Rows are points. Each copy is the shape, with its points in the same order, turned, moved and blurred by noise. Is it also mirrored, or only turned?
In the rows, zero is written as 128.

Shape:
[[ 56 114  76]
 [116 152  97]
 [135 109 133]
 [125 177 116]
 [ 64 102 160]
 [165  99  77]]
Copy 1, 6 rows:
[[ 45 131  90]
 [114 149 111]
 [129  96 133]
 [148 153  98]
 [100  62  69]
 [110 127 181]]
Copy 1 is: mirrored
Copy 2, 6 rows:
[[171 117  53]
 [131 154 105]
 [129 107 143]
 [100 163 112]
 [110  62  81]
 [177 139 163]]
Copy 2 is: only turned
Copy 3, 6 rows:
[[124  42  94]
 [135 115  94]
 [ 94 123 129]
 [155 134 108]
 [116  64 171]
 [ 68 131  71]]
Copy 3 is: mirrored

Shape (9 x 4):
[[119  79 143 186]
 [106 138 149 113]
 [133  63  94 136]
 [100 172 135  94]
 [182  79 116 103]
 [140 197 127 104]
 [154 192 154 109]
 [162 108 117 146]
 [ 76 191  96  99]]
Copy 1, 9 rows:
[[105  70  99 168]
 [ 99 128 142 107]
 [127  46  93 109]
 [100 158 140  82]
 [167  53 146 100]
 [147 177 140  96]
 [144 175 164 114]
 [159  89 117 133]
 [ 97 179  98  66]]
Copy 1 is: only turned
Copy 2, 9 rows:
[[100  77  90 139]
 [128 159 110 110]
 [127  72 156 123]
 [141 196 127 123]
 [186  84 141  97]
 [182 195 116 145]
 [190 190  93 132]
 [163  98 118 139]
 [128 214 155 156]]
Copy 2 is: mirrored
Copy 3 (9 x 4):
[[ 81 129  78 152]
 [ 97 144 149  94]
 [103  60 101 143]
 [125 150 183  90]
 [100  63 102  80]
 [163 155 155  65]
 [145 162 144  48]
 [122  91  92 108]
 [152 146 207 126]]
Copy 3 is: mirrored
Copy 4, 9 rows:
[[ 76 104 186 111]
 [162 121 160 110]
 [ 85  79 116  96]
 [191 124 134 120]
 [ 89 131  97  68]
 [178 167 122 143]
 [176 186 139 124]
 [ 90 137 131 110]
 [201  99 125 159]]
Copy 4 is: mirrored

Shape (10 x 6):
[[153 160 118 127 105  82]
 [123 100 163 173 117 171]
 [107  98 157 131 131 180]
 [182 167 113 128  72  77]
 [119 183 116  83  50  86]
 [ 75 100  98 121  82  92]
 [122 123 221 137 127 126]
 [156 120 172 125 134 135]
 [120 121 132 134 151 142]
 [166 113  97  87  60  77]]
Copy 1:
[[126  81 164  86 118 176]
 [188 132 128 138  92  66]
 [190 168 118 136 116 102]
 [139  74 179  43 105 175]
 [130 127 210  97 109 218]
 [ 90 162 176 128  86 142]
 [205 114 160 142 173  97]
 [179 123 135  99 147 113]
 [150 134 101 113 128 132]
 [111 140 182  37 106 166]]
Copy 1 is: mirrored
Copy 2 (10 x 6):
[[142 160 140 110 144  60]
 [133 142 184 182 129 157]
 [106 141 163 175 134 169]
 [145 153 154 126 136  24]
 [ 93 206 111 130 163  40]
 [113 224 131 119 107 126]
 [ 97 138 205 129 189 131]
 [110 116 187 144 151 105]
 [121 135 135 134 129 149]
 [ 98 177 138 124  82  39]]
Copy 2 is: mirrored
Copy 3:
[[110 148 124 161 117 100]
 [141  75  89  77  94 139]
 [135  63 119  84 119 158]
 [132 182 107 170 120  95]
 [131 189 165 126 161  88]
 [ 80 164 149  83 120 148]
 [159  66 154 111  66 109]
 [150  83 123 146  97 138]
 [104  77 115 126 118 144]
 [129 206 133 153 121 154]]
Copy 3 is: mirrored
Copy 4 (10 x 6):
[[156 177 181 149 101 122]
 [155 116  87 144 162  78]
 [125 100 106 120 162  98]
 [169 202 177 167 104 150]
 [149 163 230 165 140 165]
 [199  90 191 120 133 135]
 [132 157 143 112 184  54]
 [129 165 123 114 145  91]
 [129 113 128 120 116  93]
 [186 175 178 114 123 192]]
Copy 4 is: only turned
